Each row is a point. To make a cloud, some directions were put in groups of two or more. Within a group, all points are equally far from the middle, so they leave a hole (a ring in 2 directions, a hollow ball in 3). The other directions are filled evenly. Then the cloud was stretched, turned, moved and blurred a little. Count the holes, and give their numbers of directions, smallest first.
In the rows, zero is written as 128.

Cloud (19 x 3):
[[179  67 112]
 [ 75  62 186]
 [ 64  58 172]
 [135  67 147]
 [136  54 154]
 [172 140  63]
 [139  95 169]
 [ 90 147 166]
 [153 138 106]
 [134 131  95]
 [189  60 120]
 [166 180 121]
 [161  97 117]
 [135 115 132]
 [101 173  83]
 [ 65  94 141]
 [103 108 113]
 [104  77 164]
 [100 119  79]]
Holes: 0

Cloud (31 x 4):
[[163 124 151  56]
 [150 129  81 102]
 [184 184 111 133]
 [ 62 112 178 117]
 [160 124 108  76]
 [111 130  90 191]
 [143 212 102 119]
 [110 142 155  36]
 [193 141 138 129]
 [115 133 151  36]
 [ 51 155 113 130]
 [124 149 118 198]
 [179 125 151  76]
 [150  87 152 150]
 [116  73 115 147]
 [ 74 108 188 115]
 [116  95  81 146]
 [186 129 148 140]
 [103 191  74 131]
 [ 59 164 117  90]
 [ 50 118 139  88]
 [141  94 197 102]
 [ 76  84 131  81]
 [185 183 118 141]
 [116 141 158  36]
 [122  86 107 163]
 [ 66 135 173 135]
 [ 65 149 154 151]
 [116 109 125  51]
 [128 104  82 103]
 [ 61 112 136  70]]
Holes: 2 (2, 2)

Cloud (47 x 6):
[[108  78 163 199 152 157]
 [104  78 113 177 141 140]
 [148  89 161 186 195  94]
 [ 57 168 172  92 132  97]
 [121  94 158 184 171  73]
 [167 164 106 171 143 183]
 [158 149 118 146  79 110]
 [121  84 164  72 153  50]
 [132 174  98 177 110 164]
 [199 123 171 133 163 145]
 [ 50 165 182 138 139  89]
 [ 77 125  81 119 123  85]
 [ 85  94 141  51 124  55]
 [ 97  85 127 131 190  52]
 [163 128 153 115 134 194]
 [149  96  95 107 184 138]
 [133 135 148 100 111  47]
 [114 174 173 208 141 180]
 [117  78 133 195 149 149]
 [ 97  84 201 186 170 109]
 [114 113 208 111 200 115]
 [128 170 112 190 138 187]
 [ 87  88 157 120 170 175]
 [ 72 134 162 173 145  64]
 [121 124 180 122  80  97]
 [ 73 165  95 151 126 144]
 [178 120 108 113 154 174]
 [ 71 162 140  60 108 105]
 [110 168  76 118 122 128]
 [ 64  72 148 131 177 144]
 [116 181 170 204 159 137]
 [104  93 216 146 199 113]
 [ 67 152 143 135 167 176]
 [146 180 171  99 134 100]
 [120 180 154 202 138 123]
 [149 179 182 127 105 140]
 [126 174 110 189 122 176]
 [120  90 129  72 153  39]
 [ 44  90 120 142 131 115]
 [103 139  90 166  94 132]
 [128  89 113 110 212  93]
 [119 112 150 193 177 201]
 [ 34 110 137 133 151  69]
 [107  88  85 139 127 112]
 [ 74  89 131  68  93 107]
 [108 129 104 182  96 130]
 [114  84 101  63 107  93]]
Holes: 3 (2, 2, 2)
